Each row of a before or after table is a point. One or more steps were done to the points. Then noise was added and the rows were shuffled. The steps act on columns, c1 being the first. Write out the steps. A step turns or swaps two columns, mirrors them in a line or flattens them onto one, adds a multiple of one to another, or multiplies or shifts one. Angles are multiples of 10 degrees, from the lower column toward the higher: turns from -170 to 170, lines from 10 to 170 but not 90. Use the fewest steps. Two steps may share a column if one is a turn and the other turns, adds or multiplies; they go together, in the order done. Otherwise the lowest column goes first.

Before (11 x 3)
[[-2.6  7.1  3.3]
 [-7.9  2.1  0.6]
 [ 0.3  5.5  0.2]
 [-3.7 -2.0  4.2]
 [ 2.6 -3.5  5.6]
 [ 4.0  4.5 -0.2]
 [ 5.5 -2.0  5.2]
 [-7.0 -0.5 -6.0]
 [-3.4 -2.0 -6.5]
 [-4.4  6.1 -1.0]
 [-3.4  3.9 -4.5]]
After (11 x 3)
[[ 0.7  0.8 -5.1]
 [ 3.0  5.1  0.2]
 [ 2.3  4.4  0.0]
 [ 2.1  2.8  1.0]
 [ 2.4  4.3 -3.6]
 [-0.9 -1.7 -5.6]
 [-1.9 -3.3 -3.7]
 [-1.7 -3.0  6.4]
 [-1.8 -3.1  5.7]
 [ 0.8  1.4  4.2]
 [-1.4 -1.5 -0.6]]
Steps: flatten c1 and c2 onto the line at 60 degrees; multiply c3 by -1

Before (13 x 8)
[[-0.2 -2.8 -2.9 -0.4  5.9 -1.2  2.6 -0.9]
 [ 0.4 -2.5  0.7  1.4  3.9 -0.6 -3.7 -3.0]
 [-1.8 -0.6  3.3 -1.7  7.6 -4.9 -0.1 -2.1]
 [ 0.0  9.0 -0.8 -5.3 -1.0  0.3 -3.7  6.5]
 [-1.1  6.1 -4.9  9.3  2.6  5.3 -5.9  9.0]
 [ 0.1  1.1 -0.5  3.0  2.3 -4.2  1.7  1.2]
 [ 3.0  1.0 -3.8  1.7 -6.1  2.7 -6.5  7.8]
 [ 4.7  3.4  1.5 -0.1  6.7  0.5  1.5 -0.3]
 [ 0.2  2.0  1.5 -2.4  4.2  0.3 -5.9  4.3]
 [-3.3  6.8 -2.9 -0.4  0.3  5.2 -6.6  0.6]
 [ 0.3 -1.9 -0.3  4.4 -3.2 -0.1 -1.7 -1.2]
 [ 1.8  3.6 -1.1 -0.8  5.5 -5.0 -3.3 -4.1]
 [-0.7 -1.9  7.0 -0.3  7.2 -2.1  1.2 -3.3]]
After (13 x 8)
[[ -4.5   3.5  -0.9  -0.8  10.8   2.1  -1.7  -4.5]
 [  0.4   1.9   1.9  -2.9   8.5  -0.2  -4.1   4.5]
 [  5.3   7.0  -2.6  -0.6   0.7  -3.2  -5.0   0.5]
 [  5.0   6.3  -4.4   9.7   5.6  -1.0  -4.1   9.4]
 [  3.2   1.1  -4.1   1.7 -12.4   3.1  -4.7   8.0]
 [ -4.8  -0.7   3.5  -1.6  15.4  -2.0  -0.1  -2.2]
 [ -1.0  -2.5  -2.9  -0.1  11.7  -0.5   2.2  -0.7]
 [ -2.4  -2.0   7.0   0.2  14.4  -0.5   0.8  -3.3]
 [ -0.6  -2.1   0.7   1.5   7.7   0.3  -3.1  -3.2]
 [ -0.1   3.0   1.3   0.0  13.5   4.5   1.2  -0.5]
 [ -0.2  -1.7  -0.1   4.4  -6.8  -0.1  -1.2  -1.5]
 [ -4.5   1.2  -0.6   2.8   4.8   0.3   0.5   1.3]
 [  0.4   9.2  -0.6  -5.1  -2.4  -0.4  -2.4   6.0]]
Steps: swap c1 and c6; multiply c5 by 2; multiply c7 by 0.7
